Each row of a before or after table is a point. The points were changed in one or more steps. Then noise was added and the rows were shuffled. The steps act on how far a point lies along the listed directions, d1 being the first. What was done? A step turns or swaps two directions, mirrors them in a line or flattens them onto one, adds a multiple of one to another, or multiplies one. Angles are multiples of 10 degrees, from the lower direction toward the higher: turns from -170 to 170, lines from 10 to 170 but not 90. Use the fewest steps. Two steps may share a direction if one is a turn and the other turns, adds or multiplies; they go together, in the order done. Otherwise the lowest direction goes first.
(in the rows, 128 means zero)

Directions:
(1): [ 87 164 137]
(2): [ 97  87 148]
(3): [108 118  77]
Before, 12 rows:
[[160 191  92]
 [ 85 102 122]
 [ 96 142 129]
 [127 112 119]
 [ 68 160 118]
 [115  99 145]
 [104 105 135]
 [165 184 171]
 [ 98 109 182]
 [ 53 195 160]
 [111 122 126]
 [114  96 119]]
After (12 x 3):
[[116 138 137]
 [109 114 128]
 [ 82 121  74]
 [192 109 100]
 [111 121 103]
 [132  67 121]
 [108 128 151]
 [149 170  96]
 [114 121 125]
 [ 86 119 120]
 [110  94  28]
 [124 106 145]]
Steps: mirror d1 and d3 in the line at 50 degrees; multiply d2 by 0.7

Directions:
(1): [107  89 144  96 139  76 103  88]
(2): [115 192 154 116 129  90 167 117]
(3): [126 152 166  85 121 181  96 107]
Before (12 x 8):
[[121 129 151 104 131 134 111 102]
 [105 210 144 138 133  60 189 134]
 [112 173 146 104 122 124 147  91]
 [125 127 153  89 141 127 112 101]
 [127 190 115 174 130 119 202 182]
 [121 141 137 124 135 108 132 131]
 [118 151 140 127 112 121 130 127]
 [127 132 125 134 138 150 117 137]
 [126 149 167  89 122 148 101  94]
 [135 131 122 135 141 130 127 120]
 [119 147 138 132 125 161 129 129]
 [127  97 151 108 128 122  82 102]]
After:
[[115 113 146 104 137 107 115  96]
 [116 104 152  86 146  91 112  89]
 [115 140 139 119 133 103 131 127]
 [128 152 128 147 123 167 144 143]
 [115  65 150  96 134  83  71  83]
 [116 157 138 130 111 116 135 126]
 [132 135 117 142 136 156 122 147]
 [138 134 123 137 138 128 126 118]
 [102 245 162 122 131  65 199 129]
 [119 134 153  99 129 110 111  92]
 [108 173 145 107 124 101 158  89]
 [142 249 120 184 117 182 216 210]]
Steps: multiply d1 by 2; multiply d2 by 1.3; multiply d3 by 0.4

Directions:
(1): [183 187 159  99  98 147 167 124 116 158 127 145]
(2): [129 146 158 109 189 168  89  69 128 128 114 115]
(3): [153 151  95  78  90 111  75 122 147  86 142 102]
(4): [ 99 184 164 172 118 149 111 170 163 113 131  96]
(5): [ 96 140 123  89 153 121 140 150  91 159 190  81]
(6): [158 162  57 151 174 138 115 151 146 156 136 150]
Before, 11 rows:
[[147 188  81 160 131 136 107 166 159 141 127 121]
 [134 131 149 112 149 115  83  64 108 106 142  75]
 [172 170 142 154  64 156 116 115 147  94 111 151]
 [ 74  97 192 166 170 139 115  89 114 117 108 119]
 [135 192 148 104 153 153 150 143  97 156 170 126]
 [110 143 103 245 134 143 157 184 162 127 106 151]
 [171 151 145 161 189 176 173  95 140 145  73 180]
 [129 186 112 149 211 162 100 148 110 174 153 108]
 [ 87  80 132  82 126  94  93 119  88 108 154 103]
 [162 139 192  97 134 158 137  78 114 148  91 141]
 [133  93  92 110  77 116  99 117 140  95 128 106]]
After (11 x 12):
[[168 155 169 128  86 109 161 103  99 138 132 111]
 [129 170  93 187 181 172  86 115 170 104 107 125]
 [117 128 194  71 130 131 126  93  86 128 137 120]
 [118 173  95 172 153 141 103 169 161 142 130 111]
 [136 101 131 121 135 150 115  84 124 134 114 118]
 [171 138  57 143 117 111 177 168 143 128 120 164]
 [ 92 143 137 146  99 109 149 191 118 112 177 113]
 [129 206 129 154 124 135 139 199 118 160 171  96]
 [143 109  80 189  94 132 117 132 147 102 114 174]
 [154  92 113 121  63  87 164 157 120 137 111 154]
 [167 156 184 114  88 132 152  94 115 124 107 146]]
Steps: turn d1 and d2 by -120 degrees; multiply d3 by 0; turn d5 and d6 by -30 degrees; turn d4 and d5 by -30 degrees
